Each row is a point. A path goes straight from each point to the next, and from the last back to the first. The post is the endless flat space through its rows: a point in 2 columns, a line in 3, a plane in 4, and so on, so that a path can go around it. Count how often the path circles the post. Going back the other way cancels.
(in the rows, 128 means zero)

Post:
[[117,133,179],
[173,123,81]]
Path:
[[161,147,141],
[205,100,137],
[159,70,98],
[139,60,102],
[152,92,157],
[207,138,174],
[153,155,132],
[206,161,114],
[101,182,160],
[119,121,112],
[131,72,78],
[245,70,87],
[186,139,124]]
Times around: 1

Post:
[[128,101,53,196,118,67,7,189],
[129,137,116,134,167,48,109,173],
[111,150,187,87,152,178,96,65],
[141,141,110,54,155,165,138,83],
[142,146,102,125,136,130,201,151],
[109,144,168,73,104,82,126,150],
[110,122,164,97,117,90,107,58]]
Path:
[[83,139,120,51,155,81,115,120],
[109,194,162,83,126,142,127,166],
[150,176,141,125,134,83,75,155],
[84,184,144,143,136,70,97,88],
[59,167,173,97,158,122,116,134],
[127,184,121,141,123,197,98,146],
[155,173,177,68,155,132,81,158],
[168,73,117,138,125,77,122,148],
[68,107,151,77,125,82,137,182]]
Times around: 1

Post:
[[112,150,182,133,144,113,39,212,11,201,126,81],
[166,158,110,167,188,80,153,53,178,98,153,167],
[153,141,119,90,142,113,7,195,61,108,158,106],
[184,175,131,12,128,213,68,82,147,122,108,104],
[79,129,140,179,151,103,163,230,74,162,52,190],
[120,145,69,144,185,151,133,167,124,130,71,31],
[170,116,56,107,98,116,203,58,56,112,107,174],
[135,155,143,65,131,151,204,129,136,141,160,137],
[141,136,236,95,34,186,121,144,90,28,103,150],
[124,88,69,189,40,160,174,127,110,97,108,159],
[144,151,185,156,173,187,65,149,75,67,141,170]]
Path:
[[90,112,138,93,82,154,103,145,67,108,112,184],
[137,132,204,134,134,188,130,107,78,69,116,161],
[210,134,153,41,91,118,103,102,122,123,128,138],
[164,151,164,170,112,126,154,116,125,88,127,95],
[149,205,107,124,158,128,124,83,68,123,118,122],
[99,168,121,130,175,214,146,137,145,113,117,153],
[117,124,163,74,128,157,109,129,127,72,120,138],
[128,44,122,172,103,135,131,167,114,131,139,99],
[153,84,119,136,111,169,54,132,51,119,72,166],
[84,72,91,104,113,125,105,166,63,65,98,152],
[107,142,102,85,61,163,98,154,81,96,178,184],
[107,194,89,112,105,182,141,141,86,120,156,167]]
Times around: 1

Post:
[[163,127,127,202,160,66,69,164,35,95,185,90,149,31,165,129,127,137],
[109,119,142,109,137,129,135,136,145,148,92,152,141,109,152,99,112,167],
[123,108,144,184,160,84,149,137,117,137,124,117,106,96,180,155,115,78],
[127,112,73,150,129,131,131,219,136,141,110,144,149,185,127,109,126,118],
[155,119,127,90,77,47,162,141,182,213,126,203,110,154,127,127,156,137],
[149,106,142,167,144,136,110,83,127,123,175,127,219,131,84,126,94,121],
[116,101,205,124,161,126,137,149,124,121,138,104,86,132,138,119,147,113],
[120,100,100,117,138,132,115,144,173,165,101,160,34,173,135,158,99,110],
[144,80,160,152,53,137,150,136,170,163,137,143,106,144,92,164,93,102],
[141,143,91,125,96,118,112,153,125,88,139,181,115,140,148,103,133,84],
[112,141,147,131,114,77,88,138,119,128,116,97,164,152,139,128,130,121],
[95,95,157,116,118,140,182,114,145,128,67,100,105,195,75,122,140,139],
[116,132,146,142,119,118,149,163,92,172,128,86,124,95,55,48,133,110],
[75,136,110,102,121,146,108,184,53,184,81,71,137,113,150,113,222,127],
[131,150,71,76,193,121,174,179,170,136,128,130,149,118,161,168,85,142],
[146,105,134,119,120,115,123,164,75,142,125,166,85,145,150,153,92,92],
[131,111,191,130,171,118,132,146,128,121,94,133,92,50,94,168,131,85]]
Path:
[[121,120,77,117,105,173,128,149,157,154,90,123,161,154,161,163,165,137],
[95,165,142,134,151,123,116,153,159,128,130,115,154,137,173,89,134,127],
[107,83,149,153,110,100,144,152,169,183,59,195,87,126,173,173,107,116],
[114,93,81,139,155,122,143,142,109,162,139,139,137,119,94,88,102,106],
[102,137,183,150,125,98,118,187,131,122,160,112,164,122,136,116,126,80],
[110,99,155,165,120,121,107,164,127,170,100,127,111,133,128,116,168,155],
[185,120,201,171,163,126,92,171,154,105,168,132,144,139,145,138,145,122],
[117,128,150,128,155,120,157,94,110,114,125,138,103,171,129,153,148,119],
[121,141,124,89,151,7,145,164,112,149,137,142,144,172,73,153,157,112],
[103,75,151,134,63,73,175,115,120,147,101,140,82,151,116,147,108,141],
[106,134,96,151,84,88,115,171,169,139,117,121,119,147,126,110,173,143],
[146,114,120,154,110,132,105,182,171,196,117,176,101,133,91,117,141,105],
[160,123,135,147,113,130,111,154,78,132,144,139,108,106,114,102,145,74],
[130,97,150,128,152,112,127,149,123,123,102,92,109,125,97,152,164,106]]
Times around: 0

Post:
[[198,166,172,115,135,106,159,126,152,215,139,44,148,163,150,91,121,137],
[190,145,163,123,146,127,166,87,108,97,146,76,146,147,160,133,124,137],
[103,126,183,91,167,145,90,215,93,184,149,172,121,85,118,116,161,105],
[170,165,140,176,126,141,112,161,115,149,167,72,129,165,110,128,135,121],
[100,136,109,101,118,152,118,208,123,122,92,138,87,85,155,99,169,96],
[99,118,79,96,105,125,156,99,63,117,94,124,124,187,69,71,168,164],
[151,162,161,160,198,117,102,120,151,164,144,43,186,180,177,99,130,159],
[96,137,120,174,102,89,144,74,95,132,104,158,148,128,117,80,179,125],
[207,152,153,160,195,110,138,110,165,168,175,67,108,121,151,95,157,171],
[58,141,115,73,139,105,127,199,129,153,179,146,81,108,148,171,179,81],
[109,106,156,72,126,110,73,189,169,132,165,98,137,74,110,122,157,99],
[107,134,71,133,131,93,113,42,51,119,107,138,97,155,122,43,151,69],
[90,124,147,84,85,118,98,166,108,134,180,160,77,120,163,83,151,141],
[94,93,112,71,119,180,112,184,155,169,166,163,111,73,137,149,114,96],
[102,138,113,155,138,116,183,43,113,82,142,127,130,208,103,7,149,78],
[99,110,168,102,129,152,68,171,148,162,116,146,59,117,126,148,175,102],
[88,98,94,126,90,172,133,93,65,116,157,119,95,151,143,71,236,68]]
Path:
[[159,167,169,179,127,116,145,129,99,107,173,110,195,186,142,155,202,66],
[90,150,88,111,85,132,105,144,144,163,144,165,141,131,122,86,167,104],
[83,114,95,81,145,133,86,108,132,158,144,67,183,113,158,104,151,139],
[62,149,154,125,118,142,120,154,94,157,128,186,120,162,102,83,137,119],
[91,184,100,91,171,94,139,153,102,129,136,92,83,180,138,108,235,100],
[172,111,140,110,103,127,156,176,126,110,146,138,167,94,129,105,163,137],
[99,114,92,115,138,127,124,150,147,93,97,110,121,170,86,110,113,124],
[156,97,163,100,162,166,158,137,60,174,149,80,113,127,138,86,169,165],
[84,125,131,98,115,157,88,166,92,123,125,138,87,126,115,77,156,116],
[146,176,135,171,120,133,130,48,131,150,125,92,93,129,128,83,151,115],
[124,127,135,117,156,107,150,86,118,150,151,127,93,97,110,115,124,111],
[152,113,162,175,133,162,156,145,127,151,170,66,105,188,98,79,153,98],
[100,129,168,86,109,78,113,126,103,161,190,134,137,183,155,99,117,107],
[139,181,142,92,179,107,131,144,151,166,226,98,157,189,143,137,124,106],
[85,141,105,101,105,178,129,115,140,168,143,188,101,143,111,124,165,170],
[118,164,173,157,174,143,161,103,155,137,134,80,108,141,125,92,117,110],
[142,120,139,110,137,92,157,162,142,147,129,101,83,95,113,132,127,138],
[116,129,112,110,134,83,74,193,98,139,111,90,108,112,159,89,191,145]]
Times around: 1

Post:
[[138,177,130,190,135,147,128,111,119,124,120,137,67,90,80,80,124,140],
[58,120,105,157,125,115,137,93,145,143,176,108,161,117,70,106,113,116],
[191,139,112,126,110,119,153,162,110,97,63,178,81,151,86,93,102,166],
[182,164,133,134,103,121,160,216,87,79,103,144,89,125,132,140,117,116],
[199,150,139,129,103,137,114,156,134,78,154,131,66,144,60,133,107,123],
[98,121,121,122,109,160,131,56,164,124,138,116,174,122,81,121,153,80],
[100,142,166,64,113,98,121,137,165,170,159,127,142,107,125,145,159,115],
[118,135,169,14,71,105,167,98,108,103,141,98,176,82,105,182,133,140],
[130,179,86,155,131,144,138,66,145,152,153,169,130,133,101,172,130,129],
[78,122,155,44,157,157,152,135,122,141,146,114,178,120,164,171,122,126],
[104,139,142,118,127,144,150,84,156,202,133,72,168,108,105,160,120,100],
[106,137,126,156,166,137,115,96,152,143,165,119,198,116,68,146,162,124],
[175,136,110,158,124,111,118,133,64,117,154,166,102,133,98,87,126,126],
[172,109,103,188,126,113,129,112,146,92,155,165,87,87,101,115,80,138],
[123,153,134,122,101,106,101,178,80,78,66,109,110,154,150,149,92,142],
[122,187,103,158,144,113,135,54,165,125,187,92,175,120,97,105,133,105],
[88,127,105,26,154,127,149,86,132,141,140,71,138,84,134,184,173,91]]
Path:
[[193,131,61,117,122,120,130,111,194,140,141,180,76,126,106,164,127,178],
[88,180,126,95,80,127,94,123,38,93,94,73,183,120,65,187,117,124],
[108,100,151,121,124,34,143,103,152,132,220,225,196,54,90,110,82,140],
[96,86,114,177,170,98,119,127,105,96,166,119,141,111,127,61,109,125],
[98,106,152,140,92,127,166,58,157,124,156,88,107,26,80,117,104,91],
[80,89,165,83,100,69,146,47,130,86,172,61,202,117,94,149,98,128],
[138,67,123,57,143,129,121,115,94,60,151,19,135,117,149,168,98,52],
[175,122,151,136,104,100,109,176,113,52,162,175,156,179,110,182,139,171],
[68,91,103,75,41,105,146,123,99,35,134,106,217,143,72,100,103,162],
[138,79,131,67,161,173,134,108,114,84,128,118,147,85,91,157,121,119],
[171,128,133,122,110,105,196,98,216,106,158,149,148,90,41,151,87,86],
[202,117,88,100,101,109,197,56,120,123,149,138,119,126,120,131,147,79],
[131,143,122,119,123,204,166,77,134,161,78,109,151,143,105,122,168,132],
[108,123,57,155,162,112,152,148,83,131,86,103,110,45,159,184,145,108],
[27,80,160,93,86,124,85,94,140,131,127,81,128,88,130,133,86,73],
[157,137,103,141,145,98,203,103,71,124,77,155,115,80,127,173,105,134],
[163,179,161,108,87,110,151,85,130,7,236,77,174,178,79,99,138,77],
[123,111,93,150,204,120,173,128,177,75,126,167,148,132,138,126,126,76],
[168,196,103,178,110,119,142,127,204,160,106,116,114,169,50,150,176,102]]
Times around: 3

Post:
[[106,163,104,125,130,146,127,136,141,149,60,86,85,100,112,151,112,121],
[177,117,125,114,103,121,76,53,77,166,190,103,141,107,112,92,122,157],
[114,145,99,146,121,150,138,120,121,95,55,165,132,114,94,164,125,131],
[150,151,72,158,102,144,70,66,139,157,191,126,148,91,133,45,112,154],
[186,149,87,103,113,170,125,52,105,129,190,85,178,99,156,103,139,165],
[135,65,128,135,168,113,171,160,111,154,206,114,128,160,92,127,91,124],
[96,95,151,118,132,82,121,142,134,144,207,101,178,171,109,184,103,95],
[128,176,126,191,169,171,96,140,108,105,65,137,76,89,155,175,132,103],
[192,133,102,79,92,144,93,35,145,149,181,132,127,122,179,86,99,172],
[100,52,138,76,141,146,116,156,133,130,205,108,147,180,100,126,134,78],
[100,98,184,142,118,93,151,146,132,135,194,102,132,146,124,127,163,120],
[123,128,110,179,104,173,143,114,87,118,111,89,99,163,116,157,93,82],
[113,102,138,145,140,138,127,180,116,185,176,126,151,184,110,162,152,138],
[136,169,103,164,125,110,144,124,105,156,39,146,109,95,154,138,150,62],
[135,68,146,140,115,110,107,208,101,129,179,89,161,157,107,131,100,116],
[103,130,127,155,187,96,114,121,129,126,36,116,121,158,147,138,143,104],
[160,176,174,157,150,173,138,119,121,143,78,122,143,108,110,128,109,110]]
Path:
[[168,111,122,119,157,173,133,100,140,170,116,133,165,165,63,86,140,108],
[81,141,149,127,138,118,133,139,158,70,117,93,96,141,122,196,120,115],
[176,123,147,144,157,127,207,113,157,119,160,72,99,115,148,175,107,98],
[97,96,118,165,156,156,152,149,163,129,183,125,139,83,75,108,131,154],
[155,116,116,186,152,162,139,132,94,170,170,132,159,125,84,112,158,167],
[181,150,119,170,54,102,128,118,140,168,108,172,75,131,151,119,155,123],
[205,179,142,210,155,163,176,132,112,124,135,161,168,119,116,82,80,150],
[56,114,111,109,98,10,81,114,143,121,167,154,156,157,131,125,120,91],
[112,99,126,137,147,73,70,109,99,161,56,124,136,181,169,92,109,160],
[107,86,83,121,115,172,113,108,119,152,94,160,87,116,120,115,116,96],
[149,161,167,159,117,161,153,121,85,151,148,98,123,117,163,115,116,145],
[121,146,125,182,172,151,192,147,109,129,155,119,159,146,76,107,97,91],
[104,155,74,86,117,140,131,44,148,145,118,93,80,111,122,56,140,95],
[100,132,126,98,232,129,143,72,121,187,96,97,110,148,94,110,89,113],
[144,116,159,169,138,142,161,73,63,86,175,75,110,166,136,140,74,100],
[120,108,165,115,163,139,78,133,132,124,225,124,94,160,140,112,119,92],
[191,114,136,133,107,94,174,90,106,217,126,70,178,230,134,95,127,109],
[132,115,126,123,141,83,165,112,146,138,172,73,138,89,131,130,156,100],
[144,117,176,211,114,97,100,158,92,152,140,100,155,95,131,101,152,163],
[133,130,155,183,152,109,193,249,126,158,107,130,114,124,182,178,109,202],
[104,138,88,80,183,48,101,155,117,196,135,125,189,126,124,94,137,133],
[175,114,117,130,120,145,166,79,59,114,161,113,98,131,104,111,117,104],
[173,130,151,114,154,105,146,93,138,115,138,41,183,123,114,161,103,130],
[150,130,119,114,175,170,111,26,169,118,155,134,157,105,138,142,102,132],
[150,88,133,142,85,97,156,154,91,151,156,142,136,117,190,112,196,95],
[101,103,121,144,168,155,134,158,142,170,136,116,166,156,108,213,183,121]]
Times around: 1

Post:
[[136,73,101,105,149,160,131,146,84,98,146,85,140,124,168,84,128,136],
[147,153,201,142,131,121,114,118,96,146,85,57,100,152,96,181,168,122],
[138,136,110,129,125,116,175,125,77,172,174,99,115,190,152,101,90,166],
[122,140,82,162,140,93,126,136,103,163,126,75,146,87,119,172,103,121],
[149,148,104,203,170,141,130,104,80,104,93,151,78,162,102,90,155,138],
[91,137,126,110,136,130,130,136,181,110,92,97,117,93,84,155,118,96],
[88,133,148,131,182,152,185,165,107,192,124,133,155,145,128,177,114,136],
[89,139,136,49,105,147,139,138,86,122,150,141,172,171,114,95,228,139],
[94,102,108,99,151,123,160,128,123,190,144,92,140,111,179,168,195,126],
[48,131,111,117,87,125,117,159,152,148,143,109,205,161,78,85,186,124],
[136,94,145,125,81,147,107,157,136,145,124,136,107,119,124,166,108,92],
[169,137,133,125,183,69,142,110,116,122,97,138,117,105,157,119,181,106],
[145,146,121,90,78,154,115,155,81,195,124,90,113,143,203,111,146,162],
[170,103,81,134,149,154,123,129,162,54,108,109,146,108,144,137,112,137],
[173,120,112,140,124,134,135,73,92,116,68,122,105,137,128,99,105,158],
[148,151,169,114,156,144,79,104,116,140,155,173,104,158,131,145,138,75],
[150,121,122,140,141,209,176,147,132,144,167,84,148,111,98,126,137,173]]
Path:
[[151,122,99,108,160,105,132,126,129,100,158,163,195,84,162,156,229,138],
[112,106,69,174,185,165,101,125,94,81,159,141,190,131,157,222,132,92],
[137,117,140,106,119,189,106,100,99,79,169,189,147,153,111,127,127,128],
[124,123,96,195,145,249,125,146,167,110,143,103,86,161,98,114,83,172],
[132,95,14,138,130,118,64,142,66,154,147,116,108,92,218,122,112,101],
[134,165,145,84,137,159,78,118,88,97,209,103,103,183,144,185,137,44],
[75,182,126,153,123,137,164,139,128,120,156,95,98,184,102,144,137,115],
[188,120,117,164,130,170,144,130,82,142,78,119,63,123,126,147,150,138],
[176,101,141,135,190,145,207,139,104,164,139,113,98,132,157,94,168,171],
[92,96,116,188,141,169,93,147,161,204,105,120,94,160,99,150,53,63],
[159,151,52,119,117,206,124,160,147,124,121,37,173,57,154,88,100,182],
[103,183,122,123,131,122,199,126,135,134,132,38,152,148,130,137,145,188],
[82,84,171,176,173,62,157,86,126,147,138,72,158,173,120,165,200,97],
[136,163,128,150,152,140,198,158,103,166,142,87,133,150,143,168,122,140],
[160,97,96,101,137,150,112,140,100,148,108,33,98,67,139,168,180,110],
[174,65,167,103,107,123,141,74,166,155,153,104,124,118,113,129,179,126],
[84,132,77,122,153,128,146,160,113,164,165,162,167,83,168,147,131,134],
[87,155,126,150,72,169,164,143,137,141,161,108,82,199,128,178,133,125],
[68,164,107,91,116,139,152,186,106,123,133,116,188,230,131,71,148,140],
[130,115,76,150,121,203,139,145,55,149,110,179,60,179,140,104,78,157],
[102,114,100,150,191,105,112,163,12,115,143,144,205,112,103,131,125,122],
[143,104,91,127,115,153,107,104,88,178,126,105,138,68,223,109,142,142],
[175,175,151,184,131,139,107,124,124,165,79,143,63,135,175,180,109,78],
[127,210,120,121,91,150,87,159,167,197,104,93,133,122,108,182,158,123],
[147,126,140,130,163,83,161,142,57,121,115,144,194,180,112,103,169,164]]
Times around: 2
